Each row is a point. Each copy is the shape, with its points in the same order, turned, moved and blurred by noise. Is it also mirrored, or only turned?
(in the rows, 128 means zero)

Shape:
[[149 110]
 [146 181]
 [118 151]
 [148 167]
 [151  87]
 [123 107]
 [ 90  99]]
Copy 1:
[[114 157]
 [ 78  92]
 [116 112]
 [ 84 109]
 [120 178]
 [136 151]
 [169 138]]
Copy 1 is: only turned
Copy 2:
[[100 135]
 [146 191]
 [149 149]
 [137 179]
 [ 85 118]
 [119 117]
 [140  92]]
Copy 2 is: mirrored
Copy 3:
[[162 117]
 [105  69]
 [109 114]
 [117  84]
 [179 131]
 [140 140]
 [127 165]]
Copy 3 is: mirrored

Shape:
[[154 108 138]
 [151  89 128]
 [141 118 104]
 [110 206 134]
 [ 69  90 173]
 [143 101 107]
 [144 104 106]
 [121 114 104]
 [151 103 125]]
Copy 1, 9 rows:
[[ 99 120  95]
 [ 88 133  96]
 [115 144 119]
 [187  96 158]
 [ 60  76 169]
 [100 149 114]
 [100 147 113]
 [109 147 137]
 [ 98 135 104]]
Copy 1 is: only turned
Copy 2, 9 rows:
[[171 112 125]
 [183 126 127]
 [159 136 102]
 [ 75  84  88]
 [121 112 205]
 [170 135 123]
 [164 144 109]
 [143 146 119]
 [168 125 121]]
Copy 2 is: mirrored
Copy 3:
[[115 127 146]
 [104 145 148]
 [111 137 105]
 [183  82  78]
 [187 182 156]
 [103 145 119]
 [105 144 116]
 [124 150 107]
 [108 134 135]]
Copy 3 is: only turned

Shape, 8 rows:
[[155 167 127]
 [134 128 127]
 [158 175 108]
 [ 88 125 119]
 [ 94  89 130]
 [ 91  87 141]
 [ 96 126 156]
 [172 167 125]]
Copy 1, 8 rows:
[[116  92  77]
 [138 116 105]
 [107  73  91]
 [101 154 119]
 [136 166 140]
 [136 180 125]
 [116 164  95]
 [132  75  85]]
Copy 1 is: only turned
Copy 2 (8 x 3):
[[121  88 118]
 [108 132 127]
 [105  68 127]
 [119 148 170]
 [109 183 156]
 [115 184 144]
 [147 153 149]
 [117  83 100]]
Copy 2 is: mirrored

Shape (9 x 4):
[[125 127 145 138]
 [117  92 168 136]
 [114 164  62 114]
 [112 104 154 160]
 [190 102  85 157]
 [139  61 132 160]
 [111 135 114 100]
 [142  83 161 130]
 [110 132 134 101]]
Copy 1, 9 rows:
[[113 146 129 137]
 [ 91 168 125 106]
 [172  83 164 153]
 [ 87 140 118 116]
 [167 115  66 125]
 [107 141  87  80]
 [148 136 164 129]
 [111 176 109 105]
 [135 153 166 130]]
Copy 1 is: mirrored
Copy 2 (9 x 4):
[[141 142 128 131]
 [164 155  93 130]
 [ 76  83 150 155]
 [161 156 116 153]
 [ 63 188 124 151]
 [129 187  82 163]
 [116  98 117 128]
 [143 170  88 120]
 [131 106 113 120]]
Copy 2 is: only turned

Shape, 9 rows:
[[128  91 172 125]
 [126 139 137  78]
 [ 75 151 107 175]
 [157 129  94  85]
 [ 88 130 109 148]
 [130 172 164 130]
 [140 109 151 108]
 [144 111 126 159]
 [148 124  77  79]]
Copy 1:
[[ 96 120 151 174]
 [105  82 115 118]
 [147 176 147  94]
 [107  99  69 124]
 [126 165 131 107]
 [150  89 160 123]
 [ 99  96 123 153]
 [138 148 116 159]
 [107 102  52 114]]
Copy 1 is: only turned
Copy 2:
[[123 162 185 104]
 [103 148 118  92]
 [142 167 118 196]
 [133 104 107  89]
 [148 159 122 161]
 [ 70 139 142 145]
 [117 146 162  98]
 [144 122 170 142]
 [147 105  95  88]]
Copy 2 is: mirrored
Copy 3, 9 rows:
[[143 165 138  74]
 [133 123  77 102]
 [135  80 176 149]
 [106 144  74 140]
 [115  97 151 127]
 [185 117 112 121]
 [136 157 107 102]
 [138 160 150 144]
 [ 91 132  65 144]]
Copy 3 is: mirrored

Shape (11 x 6):
[[156 135  70 158  96  99]
 [118 114  95 118 102 136]
 [193 128 154 148 147  89]
 [109  94 109 146 168 134]
 [ 95 175 161 142 200 127]
 [149 153 128 149 137 166]
 [165 149 168 140 116 119]
 [123 142 156  97 120 119]
 [105 108 109 144 150 140]
 [186  97  98 104 114 126]
 [ 86  92 110 136 140  83]]
Copy 1:
[[109 186  94 161 100 172]
 [130 132 134 167 117 156]
 [123 206 106 105 125  89]
 [ 76 138 153 133 158 136]
 [ 95 102 105  55 169 120]
 [127 150 143  87 107 155]
 [140 159 109  99  97 100]
 [152 120 112 128 125 107]
 [ 90 128 147 133 143 147]
 [157 197 149 163 126 137]
 [ 76 126 112 175 156 116]]
Copy 1 is: only turned
Copy 2, 11 rows:
[[190 152 125 186 110 115]
 [138 155 133 165  95 142]
 [211  83 137 113 121 105]
 [126 147 125 110 144 132]
 [110  70 180 113 155 108]
 [151  88 134 161 136 160]
 [187  81 163 132 105 138]
 [139 108 171 121  78 136]
 [124 142 130 131 137 144]
 [178 133  82 144  79 132]
 [142 178 161 114 123 104]]
Copy 2 is: mirrored

Shape (10 x 6):
[[107 103 121 120 125  95]
 [145 110 138 157  96  95]
 [128 135 143 118 130 139]
 [140 139 129 157 140 174]
 [128 137 116 138 121 132]
 [113  99 140 150 152 164]
 [227  72 121  91 102  76]
 [108 104 145 107 111 122]
 [112 146 171 147 189 160]
 [195  98  99 117 137  94]]
Copy 1 (10 x 6):
[[149 101 148  90 145 135]
 [122  98  99  83 125 154]
 [135 135 144 120 104 147]
 [101 151 122 133  99 111]
 [117 109 135 115 108 131]
 [135 159 126 110 127  97]
 [161  78  71 151 172 216]
 [173 121 141  98 116 140]
 [104 198 163 108 117 126]
 [125  91 104 151 168 170]]
Copy 1 is: only turned
Copy 2 (10 x 6):
[[ 99 128 137 142 127 130]
 [ 93 171 151 117 153 152]
 [143 144 133 114 146 108]
 [151 150 101  73 156 123]
 [123 132 128 102 158 128]
 [148 151  93  98 112 133]
 [ 71 216 121 193 200 106]
 [137 138 142 149 128 130]
 [157 149 116  64  98  82]
 [ 72 178 100 145 181 103]]
Copy 2 is: mirrored

Shape:
[[122 169 179 130 159 124 109 137]
 [118 114 129 123 121  87 143 138]
 [124 112 140 173 166 143 138 145]
 [ 95 107 131 124 103 156  75 145]
 [191 112 116 133  95 144 124  58]
 [105 118 114 144 123  97  81 146]
 [ 99 134 163 138 205 154 133  75]
 [ 89 140 108 134 129 126 138 120]
 [115 118 127 120 108 145  98 141]
 [ 93 188 228 142 104 107 124 119]
 [190 179 117 131 107 149 116 139]
 [109 122 131 138 106 148  88  96]]
Copy 1, 12 rows:
[[114 101 164 132 140 164  66 125]
 [110 110  99  92 131 121 103 133]
 [117 130 165 133 135 113 117 170]
 [167 159 111 107 131 172  88 172]
 [137 160  92 183  67 124 120  99]
 [141 102  92 114 136 154 102 177]
 [129 135 174 170 191 132 110 104]
 [110 134 117 108 152 161 135 136]
 [152 146 119 107 116 161  97 152]
 [ 56 127 137 127 150 186  25 120]
 [121 113 146 134  46 176 115 126]
 [145 161 105 148 133 170  98 145]]
Copy 1 is: mirrored
Copy 2, 12 rows:
[[115 132 116 182 154 119 147  87]
 [100 129  93 113 119 117 129 130]
 [134 120 123 162 137 177 148 142]
 [116 152 139 130 190 117 137 173]
 [106  99 208  70 124 134 148  98]
 [ 86 125 109 136 154 106 157 168]
 [149 184 141 159 106 174 179  95]
 [143 137 118 127 124 105 142 140]
 [112 130 141 132 166 110 132 154]
 [135 130  78 155 184 101 131  44]
 [114  61 177 149 145 114 121 111]
 [124 146 153 115 174 112 161 137]]
Copy 2 is: only turned

Shape:
[[107 135 105  99 154 125 121 111]
 [231 135 134 100 134 139 147 127]
 [172 147 196  98  70 139 228 114]
 [ 99 195 119 153 124 135  93 121]
 [136 163 122 138 105 137 104 166]
 [120 121 114  99 138 112  86 173]
 [142 119 116 138 147 134 121 103]
 [120 117 113 110 125 126  88 123]
 [104 163 165 140 135 128 133 142]
 [101 120 130 149 149 119  93 142]
 [110 128 140 111 115  28 128 115]
 [114 151 108 100 148 136  89 108]
 [109 119 204 103 116 140 102 117]
 [139 123 109 114 110 126 117 129]]
Copy 1, 14 rows:
[[155  82 141 164 131 113 129 118]
 [ 69  96 121 104 134 119  58  83]
 [ 45 167 147 144 142 191 121  48]
 [185 103  68 141 119 147 144 117]
 [156 141  86 127 117 132 102 128]
 [176 122 134 147 142 107  83 152]
 [136  81 136 110 127 119 132 116]
 [149 100 124 137 149 109 124 152]
 [176 135 123 135 137 157 130  87]
 [195 112 136 115 135 124 128 137]
 [155  89 168 159 153 207 104 160]
 [161  77 107 157 145 105 129 123]
 [148 142 137 128 210 138 143 103]
 [125 111 126 136 126 124 115 143]]
Copy 1 is: only turned
Copy 2:
[[139 141 130 113 137  95 152 152]
 [ 81 178 200 122 143 134  76 124]
 [171 135 230  90 185 187  88  87]
 [170 196 100 122 109 120 156 107]
 [132 171 123 130 125 112 132  67]
 [102 139 110 129 152  78 145  98]
 [130 140 132 131 114 123 112 147]
 [137 141 111 138 146  85 121 127]
 [149 147 113  91 136 150 145  98]
 [124 130  79 129 123 119 140 115]
 [134 129 124 171 206 154 176 138]
 [145 167 113 117 135  84 135 146]
 [159 135  99  86 190 134  86 110]
 [134 144 148 145 143 103 120 114]]
Copy 2 is: only turned
Copy 3, 14 rows:
[[132  88 115 139 118 129  79 135]
 [ 71 106 191 179 175 119 135 151]
 [102 177 122 155 196  50 180 148]
 [175 143 164 133  85 120  69 149]
 [142 163 169 147 125 153  88 130]
 [110 124 136 145 120 173  68  96]
 [113  95 147 126 111 137 115 157]
 [107 120 125 142 101 158  82 141]
 [142 148 148 108 119 100  97 113]
 [126 120 143 102  90 156  88 113]
 [120 121  98 174  68 113 135  73]
 [124 100 132 144 105 132  56 151]
 [ 70 166 116 104 109  96  85 130]
 [117 127 131 154 122 154 108 144]]
Copy 3 is: only turned

Shape:
[[137 124 137 145 136 154  89 140 136]
 [117  97  76 124 119 148 180 145 163]
 [138 173 105 102 120 116 169 115 191]
 [ 91 119 151 146 157 166  96 168 148]
 [137  95 102  82 129 112 165 187  82]
 [115 122  97 112 177 138 149  97 148]
 [139  84 155 129 132 126 167 141 114]
 [126  99  78 117 157  52 128 137 163]
 [105  77 133  83 120 110 116 147  86]
 [113 148 172 166  96 111 120 110 103]
 [106 122 158 159 123 128 150 145  78]
 [ 94 121 197 153 121 132 109 151 108]]
Copy 1 (12 x 9):
[[131 125 115 108 132 133 178  98 127]
 [181  93 126 152 144 139 111 167 136]
 [116 141 130 129 176 161  75 148 117]
 [148 105  81 103 102 139 170 100  94]
 [136 105  81 128 115  73 131 190 182]
 [141 137 151 116 107 157 129 170 116]
 [140 120  98 141  90 133 128 128 185]
 [133 118 169 118 108  73  83 140 120]
 [141 153  87 148  87  69 155 151 149]
 [ 72 132 104 175 113 139 157  85 138]
 [ 95  98  83 164  89 134 163 128 156]
 [105 123  62 146  84 130 166  77 131]]
Copy 1 is: mirrored
Copy 2 (12 x 9):
[[147 149 134 156 137 138 132 124 154]
 [ 88 153  72 125 115  71 103 112 140]
 [ 92 119  71 117 196  96 103 143 116]
 [138 146  98 184 119 165 126 108 164]
 [103 132 113 178  71  71 102 160  83]
 [ 70 107  99 134 140 107 153 116 140]
 [127 153  90 133  87 112 153 152 102]
 [131  76  97 137 133  68 126  80  87]
 [129  95 124 151  57 119 112 156 112]
 [140 150 132 101 130 185 120 141  91]
 [115 168 119 138  88 163 126 138  86]
 [156 151 107 150 100 197 127 141 113]]
Copy 2 is: mirrored
Copy 3 (12 x 9):
[[ 84 113 140 109 104 119 144 113 144]
 [151  38 122 113 136 129 127 120  87]
 [166 103 108  71 166 170 104 102 130]
 [103 117 150  94  76 122 183 118 110]
 [126  98 167 175 133 145  99 150  69]
 [178  91 130 106 107 100 106 112 136]
 [117 125 104 149 127 100 120 134  81]
 [178  93 123 174 107 177 121  83 139]
 [125 126 177 187 142 113 145 128  98]
 [104 154  93 128 148 120 167 164 155]
 [107 135 113 138 124 114 151 186 105]
 [ 94 169 120 128 115 109 186 146 108]]
Copy 3 is: mirrored
Copy 4:
[[112  94 155 112 108 108 143 107 156]
 [ 94 167  84 140 162 124 157 111 148]
 [104 189 100 114 113 110  83 123 115]
 [118  83 144 122 115 119 152  54 133]
 [162 119  80 162 128 179 157 148 161]
 [ 87 122 109 165 149 113  90 108 141]
 [136 136 153 141 161 168 138 124 162]
 [ 72 112  71 102 133 183  91 133 147]
 [120  89 130 165 118 186 159 147 129]
 [142 104 188  88 147 128 125 146 100]
 [169  97 157 123 169 143 146 127 127]
 [150  89 193 109 132 152 153  95 110]]
Copy 4 is: mirrored

Shape, 12 rows:
[[103  77 157  87 106  99 153  87 117]
 [ 97 134  96 200 121 107 103  74 199]
 [106 181 128 126 185  57 118 107 150]
 [118 151 161 164 140  90 102 114 134]
 [105 134 111 166 146 144 137 119 128]
 [169 109  55 125 105 152 100 145 130]
 [174 111 154 137 140 160 107 142 132]
 [ 97 124 155 131 129 141  97  93 129]
 [ 94 125 151 120  99 128 145  96 108]
 [ 99 105 136 152 125  86  97 123 156]
 [153 161 147 150 119 140 105  88 119]
 [ 98 105 113 112 110 124 146 151 178]]
Copy 1 (12 x 9):
[[ 87 166 148  60 158 114 146 174 139]
 [ 91  54 200 148 151 186 109 164 168]
 [ 78 146 210 177  99 132 107 174 103]
 [ 96 110 179 131 112 152 113 124  98]
 [120 102 161 154 145 121 157 136 145]
 [186 123 116 146 118 140 103 155 190]
 [126 106 108 122 119 100  93 103 134]
 [ 84 125 170 107 117 129 143 115 149]
 [ 90 135 143  93 129 135 176 152 137]
 [ 95 132 169 127 157 168 106 131 136]
 [117  89 155 110  74 126 136 135 129]
 [ 92 144 111 151 166 149 120 170 165]]
Copy 1 is: mirrored
Copy 2, 12 rows:
[[163 169 171 147 128 168  91  81 102]
 [143  99  95 138 128  96 184  21 120]
 [115 122 158  72  67 127 152  66 171]
 [123 101 118  77 107 140 125  77 129]
 [126 130 102 129 123 140 162 110 116]
 [134  73 135 206 148 135 142 135 151]
 [159  93 110 124 145 125  90 150 138]
 [129 130 109 130 106 124  94  82 107]
 [136 143 148 134 110 150 108  91  76]
 [125 119 121 126 148 135 120  42 146]
 [153  77 115 113  91 132 117 113  97]
 [115 148 163 153 165  98 130  85 137]]
Copy 2 is: only turned
Copy 3, 12 rows:
[[147 128 139 127 145 183 172 136 160]
 [ 78 154  85  64  47 144 117  77 129]
 [128 179 138  97 120  55 133  79 160]
 [103 164 102 105 130  88 145 110 114]
 [ 77 161 121 111 130 144  87 111 134]
 [104 101  92 135  92 128  59 173 172]
 [112 117  71 173 149 130  90 112 125]
 [124 178  89 137 125 140 132 129 116]
 [103 149 132 139 139 160 152 137 131]
 [140 143  94  80 114 122 135 115 119]
 [ 70 150  93 154 122 114 132 134 141]
 [142 119 150 120  95 161  90 105 122]]
Copy 3 is: only turned
Copy 4, 12 rows:
[[ 87  99  92 140 176  84 138 122 121]
 [121 130  51  84  57 177 136 138 150]
 [163 165  53 128 162 171 100 163 108]
 [177 127  87 128 133 148 124 156 154]
 [140 145 115 102  98 134 138 166 102]
 [118 133 175  83 100 157 127  73  87]
 [158 141 156 151 129 135 173 109 121]
 [139  90 108 130 129 141 150 163 112]
 [100  97 115 125 147 107 125 165 131]
 [154 104  75 121 108 132 118 119 124]
 [141 130 137 115 138 166 150 152 160]
 [ 99 131 103 158  86 124 107 111  89]]
Copy 4 is: mirrored

Shape (13 x 9):
[[ 96 173 174 125 151 129  86 118 103]
 [121 135 152 104 146  75 111 161 106]
 [116 110 161 160 120 145 161 170 115]
 [131 140 120 131 157  99  88 102 134]
 [146 116 164  92 167 105  85 137 141]
 [ 90 160  96 102 132 165 169 109  89]
 [ 72 102 106 150 154 135 115  87 141]
 [157 129 168  84 109 108 118 137 101]
 [131 143  90 109 100  84 143 124  70]
 [163 165 112 152  98 161 159 174 151]
 [ 89 186 175  87 106 144 170 137 131]
 [122 100 163 102 104 159  96 177 136]
 [160 140 141 160 119 124 156 167 150]]
Copy 1 (13 x 9):
[[123  74 119 145  83 130 120  81 153]
 [103 120 104 108  66 147 109 146 147]
 [106 127 110 164 132 103 167 163 117]
 [144 138 126  95 103 128 111  81 164]
 [105 121 146  78  70 120 118 104 124]
 [126  72 118 134 196 148 111 140 170]
 [101 146 147 133 156 103 135  80 189]
 [140 102 133 110  87 119  91 157 119]
 [166 123 103 121 131 143  89 174 186]
 [166 139 121 140 157 165 172 152  88]
 [ 97  81 121 170 143 174  88 136  98]
 [109 104 187 132  90 126 157 156 114]
 [143 155 100 137 124 129 158 141  92]]
Copy 1 is: mirrored
Copy 2, 13 rows:
[[ 86 117 153 106  84 186  79 112 147]
 [111  92 160 148 128 167  76  87  99]
 [137 124 125 157 144 113  81 127 164]
 [126 116 148 115  74 164 104 120  80]
 [160  99 141 115 102 188  80  77 101]
 [ 92 128 154 143 116 147 184 129 160]
 [152 113 169 118  81 153 129 183 123]
 [112  96 103 123 149 177  99  80 110]
 [ 73  90 132 154 138 138 148 119  80]
 [123 171 120 119 138  73 120  86 129]
 [ 90 163 157 117 170 179 120 103 169]
 [155  83 131  90 148 133  86  88 157]
 [139 159 118 143 137 101  85 101 113]]
Copy 2 is: only turned

Shape, 14 rows:
[[ 63  54 139 121 113 112 133 122 110 118 154]
 [114 144 100  95 114  96 151 141 139 147 158]
 [129 148 122 118 132 116 155 116 109 219 146]
 [133 127  92 139 113 213 154 129 118 111 160]
 [138  94 102 200 106 147 145 134 137 127  87]
 [119 138 109  99 110 114 142 106 114 116 128]
 [137 115  82 141 159 117  90 116 150 144 143]
 [142 136 134 101 113  98  98 128 114 112 129]
 [ 98 138 157  96 137 167 122 174 167 174 160]
 [141 136 105 103 243 108 139 117 125 130 142]
 [ 98  93 124 122 123  96  62 107 124 119  56]
 [133  52 106 206 116 122 150 109 114 137 142]
 [136  63 108  96 115 150 145 113 135 151 132]
 [ 96 144 160 122 111 103 115 104 159 131 133]]
Copy 1 (14 x 11):
[[165 169 114  82 127 101 118 110 108 133 179]
 [150 148 114 135 151 108 129 168 151  85 133]
 [119 162 133 115 121 132 147 191 109  77  88]
 [114 147 165 194 131 104  88 136  83 120 153]
 [112 199 183 155 113 142 154  87 135 126 150]
 [124 141  97 140 147 115 104 129 150 109 128]
 [163 120 170 139 141 115 138 105 140  98  97]
 [127 124 105 124 164 140 128 128 151 151 117]
 [189 108 141 149  83 138 144 202 124 112 150]
 [133  70 111 136 115 116 160  89 112  54  84]
 [168 153 118  90 111 150 116  68 175 168 100]
 [117 199 190  99 135 125 158  86  90 102 162]
 [161 168 129 126 127 158  88 125 108  86 151]
 [130 118 134  97 115 122 120 153 173 140 146]]
Copy 1 is: mirrored
Copy 2, 14 rows:
[[141 132  91 188 141 117 127 154  99 137 188]
 [146 102 140 106 115  86 124 153 147 127 164]
 [156  76 114  98 109 139 138 191 183 102 149]
 [ 43 106 111 122  94 129  68 137 134 107 151]
 [ 89  80  59 166 105 116 127  97 143 119 105]
 [141 136 120 121 108 106  99 134 155 133 146]
 [115  89 157 156 147 114 120 153 151 131  94]
 [172 135 143 131 119 121 106 117 127 109 121]
 [119  60 138  81 170 146 103 142 112 118 182]
 [107 147 154  93 158 137 152 189 153 173  81]
 [195 115  92 183 158 129  90 103 137 164  99]
 [ 89 103  74 206 112 116 161 150 140  94 126]
 [117 119  81 141 161  94  90 164 141  93 141]
 [162 113 141 138 148 138 129  99 158 127 169]]
Copy 2 is: only turned
Copy 3 (14 x 11):
[[103 139 124 146 197 163 132 132 141  58 102]
 [141 157 164 118 124 103 118 142 160 102  99]
 [145 132 147  79 137  93  95 200 132 108 141]
 [ 61 136 144 185 147  66 130 149 122 147 127]
 [ 71 147  66 146 123 109 151 134 155 112 177]
 [128 178 138 139 133 130 131 150 129 127 106]
 [143 147 128 114 168 104 137 101 155 140 163]
 [135 153 126 107 128 140 156 124 129 145  91]
 [121  61 161 136 129 116  79 132 152 126 111]
 [211 136 144 141 149  83 133 107  80 113 160]
 [135 167  56 111 159 189 118 100 142 144 126]
 [ 74 146  91 130 179 108 184 151 154  76 175]
 [131 130 105 165 182 115 135 174 165 122 116]
 [123 140 156 113 125 181 123 129 147 125 133]]
Copy 3 is: mirrored

Shape:
[[157 132  85 130 116 179 146 126 105 121 153]
 [ 96 123 129 158 118 103  94 130 142 161 122]
 [147 136 146 175 140 111 124  97 110 176 130]
 [165 161 165 110 171 180 101  92  97 158 103]
 [ 90 134 159 165 110 132 163 171  91 147 104]
 [131 149 132 103 123 164 145 125  94 177 155]
 [142 147 150  80 103 132 142 140 138 155  97]
 [161 138  98 159 105 180 163 101 119 166 155]
 [135  78 154 108 149 183  84 110 169 120 152]
 [156 157 180 147 160  99 150 139 181 127 155]
 [161 148 107 129  84 109  92 186 151  84 131]
 [176  89 142 138 162 159 137 125 106 147 156]
 [135 130 115 175  87 113 128 139 116 119 108]
 [134 148  99 119 179 137 128 110 108 135 154]
 [ 87 125 112  84 147 121 118 114 108  86 163]
 [100  83 102 120 149  97 149 174 178  89 126]
 [ 90  83 138 124 161 170 136 182 126 151  92]]
Copy 1, 17 rows:
[[145 113 117 129 147  99 149  77 112 141 138]
 [136 129 141 127 105 141 123 188 104 104 160]
 [147  74 101 128 121 131 126 184 134 121 129]
 [ 93  64 103 168 135 161 108 129 131 185 129]
 [ 92 114  90 113  86 116 185 161 117 111 184]
 [ 91  77 118 119 135  93 130 126  93 147 136]
 [ 70  91 162 165 114 106 134 132 136 121 162]
 [158  60 124 108 152 107 156 102 115 127 138]
 [129 131 133 157 195 146  88 133 115 156 205]
 [ 96 108  98 165 178 134 126 172 155  58 144]
 [130 178 159 201 136 109 176 137 120  94 137]
 [147  89  73 155 161  97 111 129 123 143 170]
 [153 132 132 137  99 118 178 149 141 110 151]
 [121 116  90 129 133 121  92 113 111 123 111]
 [ 92 187 121 110 140 105  91 120 125 138 138]
 [121 186 119 148 123 108 104 119 131  52 202]
 [ 97 122  90 146  96 133 121 119  85 122 234]]
Copy 1 is: only turned
Copy 2 (17 x 11):
[[128 151 126 167  96 157 166 114 137 141 174]
 [110  91  98 158 160 118 125  94 124 126  95]
 [ 67  82  81 142 113 148 116 121 131 122 129]
 [ 79 115  95  78 127 156 163 175 140 160 161]
 [ 91 108 134 170 110  68 126 138  82 120 128]
 [ 84 125 150 158 112 156 153 150 134 164 135]
 [113 122 149 130 151 167 146 156  75 124 124]
 [ 88 113 114 192  98 176 162 113 125 144 184]
 [115 176  72 143 203 151 137 135 151 162 155]
 [ 94 107 130 121 168 151  56 123 126 101 176]
 [172 147 135 114 139 139 117  54  82 122 141]
 [ 66 176  93 146 118 153 129 131 152 125 160]
 [133 110  97 161 104 123 131  91  83 106 133]
 [117 120 126 133 113 147 139 132 186 124 145]
 [175 145 129 150 133 128 113 153 174 144 110]
 [157 165 135 171 181 109 111 108 135  58 128]
 [ 84 163 126 153 171  71 171 144 123 106 126]]
Copy 2 is: mirrored
